Every row gives one point. Examples show where two turns around zero, p and q, send a point. Where does a point land after both, in the order given? Backwards means that the second turn is done in reverse. Each puzzle has new turns, and all numbers are rounded.
In the rows, 100 means zero.

Turn p:
131; 105 -> 131; 95
117; 124 -> 124; 117
53; 71 -> 46; 88
Turn q:
59; 108 -> 71; 130
121; 70 -> 100; 63
74; 152 -> 109; 157
120; 75 -> 102; 68
127; 96 -> 120; 81
Where do these land?
p, then q: 107; 116 -> 117; 104
q, then p: 129; 85 -> 105; 68
q, then p backwards: 37; 83 -> 35; 101
p, then q backwards: 127; 117 -> 121; 124

Turn p:
88; 110; 119; 24 -> 46; 101; 98; 41
99; 111; 95; 126 -> 112; 114; 103; 122
136; 98; 93; 97 -> 130; 98; 105; 79
88; 91; 79; 118 -> 108; 98; 79; 122
102; 113; 94; 108 -> 106; 114; 100; 105
91; 74; 117; 95 -> 87; 71; 105; 102
96; 104; 102; 131 -> 110; 105; 108; 128
Turn q:
78; 100; 108; 103 -> 77; 97; 98; 104
70; 98; 89; 109 -> 77; 101; 76; 103
146; 88; 104; 63 -> 141; 89; 129; 68
140; 110; 86; 76 -> 139; 115; 114; 77
89; 90; 99; 128 -> 93; 90; 83; 124
77; 115; 113; 122 -> 73; 109; 99; 125
Where do these land?
p, then q backwards: 82; 134; 95; 107 -> 90; 136; 95; 111
p, then q: 100; 99; 152; 108 -> 71; 71; 127; 118
q, then p: 95; 71; 84; 125 -> 126; 87; 72; 110
p, then q: 86; 110; 90; 117 -> 102; 115; 91; 119
p, then q backwards: 103; 83; 80; 76 -> 89; 78; 77; 89
p, then q: 134; 104; 99; 67 -> 106; 101; 123; 59

Turn p:
50; 113; 148; 92; 68; 134; 70; 76 -> 82; 107; 149; 105; 63; 138; 90; 45
106; 120; 101; 119; 119; 95; 60; 70 -> 136; 117; 109; 121; 100; 108; 61; 94
133; 91; 65; 128; 101; 75; 119; 54 -> 163; 77; 86; 111; 116; 67; 111; 103
108; 80; 87; 99; 87; 64; 132; 155 -> 61; 81; 78; 81; 100; 55; 113; 135
126; 56; 61; 136; 106; 86; 68; 84 -> 143; 49; 78; 101; 111; 96; 61; 118
60; 149; 141; 72; 91; 113; 74; 107 -> 67; 154; 127; 104; 66; 122; 89; 70
141; 63; 97; 116; 117; 63; 147; 121 -> 100; 73; 97; 84; 145; 53; 119; 145
88; 86; 75; 128; 157; 106; 98; 50 -> 140; 91; 81; 128; 157; 109; 79; 69
85; 113; 124; 39; 90; 124; 81; 97 -> 86; 136; 111; 62; 78; 141; 107; 78
101; 129; 134; 81; 80; 148; 106; 139 -> 57; 124; 124; 108; 72; 139; 130; 119
102; 101; 67; 91; 86; 92; 146; 147 -> 66; 92; 59; 97; 94; 74; 140; 124
Turn q:
85; 87; 134; 104; 96; 77; 71; 57 -> 69; 89; 131; 116; 85; 94; 95; 53
123; 138; 78; 67; 102; 89; 85; 152 -> 98; 158; 83; 70; 103; 91; 80; 140
117; 134; 115; 138; 82; 83; 68; 126 -> 72; 126; 94; 142; 75; 82; 82; 131
131; 115; 100; 106; 69; 96; 127; 82 -> 137; 109; 100; 114; 70; 79; 117; 98
35; 95; 113; 102; 109; 149; 144; 66 -> 98; 64; 84; 105; 127; 140; 170; 67
39; 89; 90; 139; 144; 93; 88; 80 -> 60; 61; 76; 126; 150; 105; 94; 68
119; 80; 95; 95; 76; 69; 143; 115 -> 125; 79; 98; 74; 78; 58; 110; 117
118; 62; 123; 87; 66; 158; 90; 131 -> 110; 84; 126; 84; 61; 159; 104; 141
113; 86; 38; 61; 106; 74; 118; 49 -> 154; 102; 82; 62; 112; 78; 76; 41
120; 114; 113; 102; 150; 113; 66; 141 -> 79; 128; 124; 109; 140; 115; 72; 143
Where do these land?
p, then q: 108; 66; 124; 119; 64; 83; 107; 72 -> 99; 76; 153; 82; 78; 83; 100; 94
p, then q: 68; 146; 57; 68; 78; 48; 126; 60 -> 144; 133; 71; 104; 76; 36; 95; 46
p, then q: 75; 100; 96; 110; 141; 48; 55; 76 -> 79; 140; 116; 121; 106; 97; 39; 65
p, then q: 67; 132; 139; 123; 94; 125; 128; 99 -> 82; 76; 101; 147; 103; 89; 147; 86
q, then p backwards: 102; 75; 118; 54; 67; 123; 76; 57 -> 76; 102; 129; 67; 60; 130; 71; 64
p, then q backwards: 131; 149; 57; 130; 136; 119; 95; 133 -> 116; 153; 79; 155; 97; 131; 94; 135
p, then q backwards: 108; 75; 132; 98; 102; 80; 76; 143 -> 104; 72; 113; 91; 113; 78; 71; 144
p, then q: 131; 64; 80; 67; 79; 137; 85; 110 -> 131; 94; 98; 55; 91; 145; 107; 125
q, then p backwards: 92; 72; 70; 142; 102; 100; 120; 125 -> 119; 65; 59; 131; 102; 96; 97; 116
p, then q: 119; 120; 126; 90; 136; 137; 132; 125 -> 90; 106; 85; 114; 146; 107; 145; 133
